Rows are points. A path goes straight from each point to the next, and from the last back to the first. The post is the endless flat space through its rows: a point in 2 columns, a line in 3, a plane in 4, and so on, so that a path can go around it. Count how often the path circles the post. Going back the other way cancels.
In the rows, zero is written as 128.

Post (2 x 3):
[[101 132 115]
 [154 122 163]]
Path (20 x 3):
[[137  97 136]
 [102 116 159]
 [ 71 149 104]
 [127 155 119]
 [110 131  74]
 [108 100 116]
 [133 105  78]
 [148 141 132]
 [169 110 129]
 [160  79 178]
 [122 127 202]
 [106 176 156]
 [122 135 111]
 [167 103 134]
 [ 93 125 120]
 [ 85 109 116]
 [128 100  99]
 [141 161 109]
 [108 175 106]
 [143 132  95]]
Times around: 2

Post (7 x 8):
[[129 107 135 136  85 134 152 178]
 [101  92  97  95 168 169  99  45]
 [111 101 155 138 134 117 121 111]
 [135 113 137 124  84 102 113 143]
 [159 111 107 138 115  73 145 142]
 [110 121 136 116 130 142 106 177]
 [132 147 141 146  99 107 139 116]]
Path (23 x 8):
[[ 82 104 131  70 155 188 111 198]
 [110 121 132 147 119 118 147  96]
 [137 100 102 144 109  94 118 132]
 [169  97 101 131 138  82  85 159]
 [159 127  84 115 132 130 156 133]
 [110 109 104 108 191 150 139 128]
 [ 66 100 133  89 123 133  97 109]
 [105  99  89 130 139 122 118 144]
 [151 125 134 188  98  99 133 133]
 [126 140 116 148 111 118  95 144]
 [121 103  65 119  85 154 163 147]
 [117  91 152 116  72 136 161 108]
 [114 109 125 101  95 188 137 142]
 [162  85 167 171 125 106 145 158]
 [109  93 163 171 158 107 132 115]
 [ 90 105 131 147 127 126 136 132]
 [119  57 100  74  88 135 102 174]
 [ 95  99 125 105 206 170 126 155]
 [151  93 150 130 113 103 123 130]
 [119  94 126 150 163 157 111 106]
 [128 134 129 167 124 109 105 122]
 [135  75 171 141 162 128  97 141]
 [150 100 139  87 118 129 125 161]]
Times around: 0

Post (11 x 12):
[[118 122  86 126 156 135 115 123 128 165 118 142]
 [162 155 139 137 106 114 123  91 176 121  99 141]
 [155 108 123 110 120 152 109 112 124  90 123 110]
 [113  70 123 132 130 112 126 142  70 159 111  97]
 [ 72 127 143 114 104 128 126 106  99 137 153 135]
 [156  98 134 116 106 154 122 145 143  96  83 121]
 [180 131 181 110 142 117 110 125 154 116 168 176]
 [121 122 141 177 112 124  91 175 125  80 154 161]
 [125 115 118 134 140 123 143 144 100 119  85 129]
 [133 110  95 125 124  99 165 142 125 179 108 123]
 [130 146 114  89 111 113 102 110 153 156  98  98]]
Path (26 x 12):
[[182 107  69 122 166 179  92 143 148 142 151 189]
 [137 133  92 146 156 149 108 121  95 127 109 118]
 [128 121 110 131  76  79 161 137 103 165 144 124]
 [133 102 116  78 109 132 167 140 173 152  91 192]
 [161  68 144 100 162 140 103  57 147 170 117 132]
 [124 136 171 153  96 115 131 146 158  92 143 143]
 [150 122 152 180  59 164 131 208 210  68 157 170]
 [127 146 130 126 102 143 106  96 122 124 109 124]
 [103  94  87 106 116 152 105 168  92 124  98 114]
 [127 146 210  95  71 114 137 103 129 124 137 144]
 [153 134 125 110 181 144  64 126 114 130  96 117]
 [135 140  98  93 141 152 133  99 174 153 130 107]
 [132 110 130  95 149 157 154 147 134 115 101 139]
 [146 138 114 141 155 110 106 149 139 157  98 112]
 [173 158 143 164  75 133 115 122 171 117  69 128]
 [158 131  86 155  94 156  89 124 151  87  87  83]
 [184 150 194 119  88 114 174  98 190 113 125 146]
 [149  96 104 147 149 128 137 126 116 140  86  78]
 [129 155  99 125 133 134 116 148 157 162  62 108]
 [120 100 135 156  88 149 120 155 104  92 144 152]
 [157 123 111 106 144 106  88 144 123 153 107 119]
 [131 121 109 154  99 137 127 143 100 112  76  85]
 [123 151 169 101 138 163 136 122 134 111 107 149]
 [125  77 145 103 147 163 130 151 124  96 141 143]
 [100 113 131 100  83 111 131 169 180 124 154 155]
 [169  99 103 113  80 134  94 120 151  98 131 110]]
Times around: 0
